Each point is reached from the start by the listed moves, each made 0, 1 or 2 times, or once backwards (-1), plus a little noise. Is the number of moves made odd or even? Then give how often each move was made.
In the rows, zero is written as 128.

Moves:
(1): [154 127 170 120]
(2): [137 152 115 158]
Start: [116 126 127 127]
Points:
[160 175 140 183] => odd (1, 2)
[101 151  71 167] => even (-1, 1)
[108 103 143  98] => odd (0, -1)

Moves:
(1): [149 118 140 131 139  96 138 149 131 141 124 129 115]
(2): [130 149 129 144 140 140 118 123 129 133 120 134 134]
(3): [125 140 155 140 114 128 143 117 131 136 128 118 128]
(4): [124 120 131 149 130 131 127 135 131 124 131 127 125]
(5): [108 127 148 116 150 125 122 129 131 114 135 116 123]
(6): [138 114 127 128 127 149 143 121 125 130 136 135 124]
(7): [124 125 118 133 133 111 146 121 129 136 144 134 125]
(8): [115 138 134 112 129 135 141 157 130 134 132 136 138]
(9): [130 150 109 129 138 129 138 137 167 130 121 125 133]
(10): [117 123 131 125 121 127 130 125 124 143 125 133 117]
(11): [134 134 119 121 120 127 114 127 136 142 145 117 123]
Start: [110 129 137 121 148 132 156 128 131 125 136 123 126]
Points:
[ 91  91 149 156 179  77 150 147  84 151 121 160  91] => even (1, 1, -1, 1, 0, -1, 1, 0, -1, 2, -1)
[  7 149 212  64 119 141 242 130 121 147 151 127 131] => even (-1, -1, 2, -1, 1, 0, 1, 2, 0, 2, -1)
[ 82 178 210 171 156 156 167 146 162 128 164  84 138] => odd (0, 1, 2, 2, 1, 0, 0, 1, 0, -1, 1)
[176  60 128 166 138 171 137 115  81 148 121 159  88] => odd (1, 1, -1, 1, -1, 2, -1, -1, -1, 1, 0)
[109 240  73 137 165 186 117 116 225 154 143 106 152] => odd (-1, 2, 0, 0, 0, 0, 0, 0, 2, 0, 2)
[131 115  94 121 135 207 147 122 113  87 110 153 160] => odd (-1, 0, -1, 0, -1, 1, -1, 0, 0, -1, -1)

Moves:
(1): [144 120 125 122 127 127 125 123 133 130 129 124 134 129 132 129 121 128
 126 118 134 133 132 129]
(2): [123 137 124 125 132 123 128 124 124 133 132 128 112 113 139 126 138 138
 123 140 140 128 138 121]
(3): [131 124 131 113 131 114 123 124 114 132 134 142 144 136 129 130 125 128
 134 122 123 134 135 119]
(4): [129 140 124 145 121 122 121 126 137 135 127 118 126 121 120 118 122 126
 129 128 130 119 140 127]
(5): [136 130 127 133 142 131 140 130 128 118 126 129 131 134 127 125 137 126
 145 136 130 142 132 120]
(6): [128 118 141 125 122 125 124 130 121 128 128 126 128 124 124 125 124 137
 128 123 123 136 134 128]
(7): [120 128 131 132 131 127 145 124 131 148 137 125 130 124 133 130 126 135
 126 131 124 130 131 140]
(8): [131 132 125 130 132 128 126 137 125 125 131 130 127 132 130 125 120 133
 121 129 125 127 128 124]
(9): [127 134 122 127 127 128 134 119 123 129 128 131 127 126 128 141 108 140
 141 141 137 124 116 121]
(10): [123 125 134 138 134 135 114 132 133 126 125 127 125 136 127 125 127 136
 130 128 133 125 143 135]
(11): [135 125 125 133 127 128 128 132 116 123 142 125 128 127 127 137 125 123
 127 131 130 122 133 129]
(12): [125 131 123 124 125 132 131 133 133 123 139 135 131 125 128 120 135 134
 135 128 127 131 125 136]
(13): [122 127 132 123 128 138 133 126 119 130 129 114 137 129 122 116 127 119
 129 136 126 125 123 131]
(14): [126 138 129 124 121 138 124 124 128 131 141 127 129 137 130 134 132 135
 123 136 125 138 134 125]
(15): [127 126 133 134 125 129 123 123 122 122 131 132 131 121 125 125 126 125
 128 118 134 132 122 139]
(16): [131 129 124 127 129 129 120 126 122 122 117 124 142 123 124 140 133 137
 130 132 117 122 131 132]
(17): [122 133 141 130 136 118 121 141 137 126 134 127 135 118 128 136 126 128
 118 129 135 138 126 128]
(18): [122 131 126 129 131 123 134 115 131 118 130 119 125 128 126 130 128 134
 128 121 123 123 132 128]
(19): [130 135 129 128 124 122 131 135 116 123 128 117 126 131 143 131 126 122
 137 129 129 125 123 126]
(20): [120 120 119 130 126 128 125 132 128 117 124 128 132 125 131 125 118 130
 127 136 125 137 134 135]
(21): [133 132 127 133 125 128 129 131 129 128 124 128 135 129 130 119 132 136
 115 126 134 129 131 122]
(22): [121 127 117 134 135 121 119 129 126 132 134 124 127 134 121 134 136 134
 131 127 130 133 118 130]
(23): [111 136 123 132 122 139 135 123 119 122 113 130 129 125 125 136 128 120
 132 115 128 129 139 134]
(24): [128 130 134 118 129 122 129 135 128 131 119 127 121 131 115 134 120 127
 126 128 143 129 133 145]
Start: [137 137 124 139 139 134 124 135 127 130 122 126 131 131 124 127 138 138
 122 139 141 117 124 119]
Points:
[102 155 134 200 165 150 193 163 102 112  86 118 112 137 111 169 103 147
 178 136 151 126 151 166] => even (-1, -1, -1, 0, 2, 1, 2, 1, 1, 1, 1, 0, -1, -1, 0, 0, 0, 0, 1, 0, 0, 0, 2, 1)
[111 148  97 115 117 133 152 160  53  62  14 126 114 100 132 240  72 111
 182 185 161  90 116 148] => even (-1, 0, -1, -1, 0, 0, -1, -1, 2, -1, 1, -1, -1, -1, -1, 2, 0, -1, 2, 2, -1, -1, 2, 2)
[103 192 145 151 202 160 173 152 121 108 158  82 206 150 126 131 193 176
  75 188 101 162 145 121] => even (-1, 0, 0, -1, 2, -1, 2, 2, -1, 0, 0, 0, 2, 2, 0, 2, 2, 2, 0, 0, 2, 0, 0, 0)
[151 150  97 125 182 145 155 144 104  94 132  89 107 121 179 150 132 186
 199 249 176 131 111 100] => odd (1, 2, -1, -1, 2, 0, 0, 0, 2, 1, 0, 1, 1, 0, -1, 1, 0, 0, 2, 1, -1, 0, -1, 0)

Moves:
(1): [128 141 142 121 129 121 135 144 119 130 123 121 134 133 124 127 125 131
 117 133 125 142 126 121 138 139]
(2): [128 144 113 125 130 137 128 127 135 129 125 138 123 125 135 124 129 133
 134 128 148 122 119 125 125 130]
(3): [128 125 136 125 119 130 126 126 135 123 138 132 126 133 134 143 129 135
 128 141 131 126 135 133 130 133]
(4): [143 125 127 135 126 127 121 127 128 127 127 126 132 132 131 126 123 126
 124 123 140 128 117 127 132 123]
(5): [119 133 127 128 134 116 123 126 136 135 127 109 127 127 140 130 152 125
 138 121 129 127 122 133 127 117]
(6): [142 141 127 124 125 127 130 125 125 122 135 135 113 125 121 124 131 138
 128 143 123 126 123 123 139 134]
(7): [131 126 127 128 124 136 130 135 135 121 131 136 121 138 126 131 129 115
 126 123 122 119 132 127 127 134]
(8): [131 132 124 125 123 122 131 126 127 130 125 122 136 116 126 115 126 118
 139 118 126 113 125 135 123 132]
(9): [131 120 137 125 141 120 129 122 133 126 127 128 127 124 129 121 128 142
 125 127 135 125 126 129 125 123]
(10): [143 121 127 118 125 125 109 134 137 131 131 135 121 131 130 138 116 116
 123 134 132 116 139 128 135 127]
(11): [127 139 131 124 122 132 121 115 140 136 126 119 130 135 129 122 120 118
 109 119 121 114 117 135 133 128]
(12): [117 129 128 128 127 134 123 135 128 129 133 132 126 123 111 132 122 119
 131 112 138 135 133 130 135 126]
(13): [123 133 126 127 126 121 115 137 130 123 129 139 133 117 131 130 124 126
 130 128 125 128 125 125 132 126]
(14): [121 129 130 127 124 132 130 136 126 129 122 122 126 125 124 130 128 126
 132 139 121 126 126 131 130 131]
(15): [142 126 125 110 123 120 133 119 119 117 129 126 125 144 127 140 123 135
 123 116 145 143 119 136 113 121]
(16): [130 126 116 125 118 122 123 118 140 120 120 125 132 122 126 141 135 131
 128 122 141 137 136 118 132 124]
(17): [131 123 126 135 130 134 116 141 142 135 131 129 137 116 127 115 124 115
 124 131 132 143 124 125 132 129]
(18): [130 129 122 132 126 140 125 137 126 119 126 137 129 126 132 115 131 129
 128 125 131 127 139 130 131 126]
(19): [138 135 123 128 128 126 116 135 125 127 130 122 118 134 120 129 125 142
 133 143 119 122 129 128 132 145]
(20): [135 133 111 120 114 130 132 133 137 129 131 127 124 136 122 134 111 132
 130 127 124 125 123 127 135 126]
(21): [137 136 143 118 132 135 122 129 128 126 134 123 129 125 137 134 116 130
 127 124 131 132 135 122 125 123]
(22): [133 128 136 123 121 128 127 135 128 134 129 139 122 125 125 133 124 132
 125 118 128 132 124 131 129 126]
(23): [139 136 116 133 123 127 138 134 134 127 127 125 122 128 120 130 128 124
 120 126 134 130 126 131 120 133]
(24): [131 124 127 131 130 133 126 130 129 130 128 133 136 133 121 129 134 123
 127 124 127 132 130 130 128 124]
Start: [127 126 114 131 127 131 130 128 109 124 137 126 117 135 133 128 127 122
 130 138 126 132 121 130 132 130]
Points:
[132 135  76 127 140 122  66 150 177 134 140 108 121  72 100  89 124 107
 182 106 107  81 136 124 145 136] => odd (-1, 0, -1, -1, 1, 0, 1, 2, 2, 0, 0, 1, 1, 0, -1, 1, 1, 0, 2, 1, 1, 0, 0, 1)
[151 123  43 148  84 175 203 177 104  99 119 121 113 187 111  90 115  63
 100  67 158 164  81 170  83 125] => odd (0, 0, -1, 1, 0, -1, 2, 0, -1, -1, 0, 0, -1, 1, 2, -1, 1, 2, -1, 1, -1, 0, 2, -1)
[127 249  72  83  62 149 108 175 169  94 131 127  75 111 128 140 150  46
 116 102 116  75 127 139 171 140] => odd (1, 1, 0, -1, 2, 2, 2, 1, -1, 1, 2, 1, 2, 2, 0, 1, -1, 2, -1, 0, 1, 0, 2, 0)
[147 186  72 127  92 133 149 219  94  94 173 144  99 194  99 157 169 169
 139 157 133 200 112 144 170 152] => odd (2, 0, 2, 0, 2, 1, 0, -1, -1, -1, -1, 1, 1, -1, 1, -1, 0, 2, 1, 2, -1, 0, 1, 2)
[ 91  93 122 190 143 169  28 187 139 150 151 136 166  96 138 108 103  91
 150 192 121 144 107 130 175 119] => even (-1, 0, 1, 2, 0, -1, -1, -1, 0, 0, 0, 1, 2, 2, -1, -1, 2, 0, 1, 0, 0, -1, -1, 1)
[165 205  47 114  45 120 136 152 144 129  95 115  75 142  81 177 114 101
 117 104 180 106  64 132 152 179] => odd (1, 2, 0, 2, 0, 0, 1, 1, -1, 0, 1, 1, 0, 2, 0, 2, -1, -1, 1, 0, -1, 2, 2, -1)
[153 125 114  74 133  98 106  35 160 109 143 101  59 152 113 142 131  63
 105  65 168  47 111 151 132  98] => odd (-1, 0, -1, 0, 1, 2, 2, 1, 2, 2, 2, 2, -1, 0, 1, 1, -1, -1, -1, -1, 0, -1, 0, -1)

Moves:
(1): [125 123 136 129 128 124 121 138 144 124 120 137 115 123 129 127 143 128
 146 128 133 128 133 109 117 134]
(2): [133 142 127 128 119 147 130 114 115 112 144 150 132 140 121 138 127 128
 135 117 126 103 127 131 117 142]
(3): [128 120 130 131 130 110 135 136 121 123 127 132 140 132 140 135 136 129
 120 125 125 132 134 134 131 136]
(4): [137 123 124 128 124 136 138 121 126 157 143 125 122 126 115 129 130 124
 127 110 132 115 128 122 135 119]
(5): [115 130 131 141 137 124 120 125 118 123 129 121 130 126 125 125 129 127
 122 123 127 133 115 129 123 129]
(6): [130 135 133 128 144 136 137 137 106 129 117 142 117 154 140 138 140 136
 133 150 132 126 115 122 130 133]
(7): [116 128 128 138 122 131 134 121 127 132 122 112 123 126 135 133 130 125
 129 128 124 138 132 128 127 131]
(8): [146 125 135 129 118 131 136 152 122 134 130 128 121 139 136 140 121 118
 141 117 141 125 123 135 145 128]
(9): [123 128 128 123 119 136 127 123 126 124 130 130 133 123 119 117 123 123
 130 135 119 138 137 117 143 125]
(10): [139 132 139 127 133 132 128 126 129 119 140 121 130 123 131 129 134 127
 132 118 128 131 129 134 116 131]
(11): [117 142 129 130 132 127 135 125 128 132 130 126 120 125 133 125 116 127
 118 117 125 122 127 138 126 126]
(12): [136 128 133 137 125 128 118 138 136 132 114 134 156 130 129 131 126 130
 120 139 130 123 135 122 138 126]
(13): [125 132 122 124 133 134 119 125 122 130 122 121 133 128 144 134 121 137
 130 135 117 137 122 120 135 122]
(14): [133 127 130 117 122 146 109 123 127 116 132 128 114 122 130 137 126 126
 116 124 113 122 123 132 135 116]
(15): [120 126 124 128 127 135 126 126 124 120 127 136 136 117 124 112 125 121
 136 131 127 121 130 124 126 136]
(16): [113 135 118 123 125 125 142 133 138 125 114 129 125 134 120 126 133 133
 138 128 132 127 128 123 127 122]
(17): [125 132 122 121 126 128 123 117 130 129 127 123 120 127 121 126 128 141
 128 123 121 126 130 142 134 120]
(18): [119 128 125 113 126 137 117 104 108 134 128 113 135 113 125 134 136 131
 132 135 137 133 134 114 117 128]
(19): [129 143 131 116 128 114 139 119 116 122 112 128 144 123 133 132 135 124
 131 136 116 128 121 116 124 139]
(20): [129 124 136 108 132 111 134 116 140 140 138 126 149 131 133 135 137 132
 127 142 136 121 133 145 134 132]
(21): [123 153 123 136 137 138 121 120 131 104 128 155 134 123 132 140 133 126
 128 138 111 120 128 135 123 127]
(22): [115 134 118 137 124 126 132 142 118 135 134 121 128 127 118 124 123 118
 132 126 121 122 128 110 128 125]
(23): [123 133 124 132 126 131 116 131 129 118 124 127 122 134 139 121 133 117
 131 121 116 137 132 132 123 125]
(24): [136 133 123 126 124 126 137 129 140 114 138 134 116 133 131 121 133 129
 137 128 138 112 135 126 126 129]
Start: [137 117 130 123 147 138 100 133 142 107 126 136 141 125 140 127 107 123
 109 133 123 120 138 130 114 123]
Points:
[200 130 186  67 154 131 105 162 102  82 105 181  51 228 171 190 165 122
 144 127 137  70  40 165 128 141] => even (1, 1, -1, 0, 2, 2, -1, 2, -1, -1, -1, -1, -1, 2, -1, 0, 1, -1, 2, 1, -1, -1, 1, 0)
[117 131 158 110 159  53 168 209 164  93  66 102 148 146 174 103 166  90
 172 161 116 130 140  96  73 170] => even (1, -1, 0, -1, -1, 1, 1, 0, -1, 2, 0, 0, -1, 0, 1, 1, 0, -1, 2, 1, -1, 2, 1, 0)
[ 95 151 161 121 122 212 122  98   7  86 113 129 116 115 174 143  70  93
 149 136 104 144 120  54  98 195] => odd (1, 2, 0, -1, 0, 1, 2, 1, 2, 0, 2, -1, 1, 0, 1, -1, -1, 1, 1, -1, -1, 0, -1, -1)
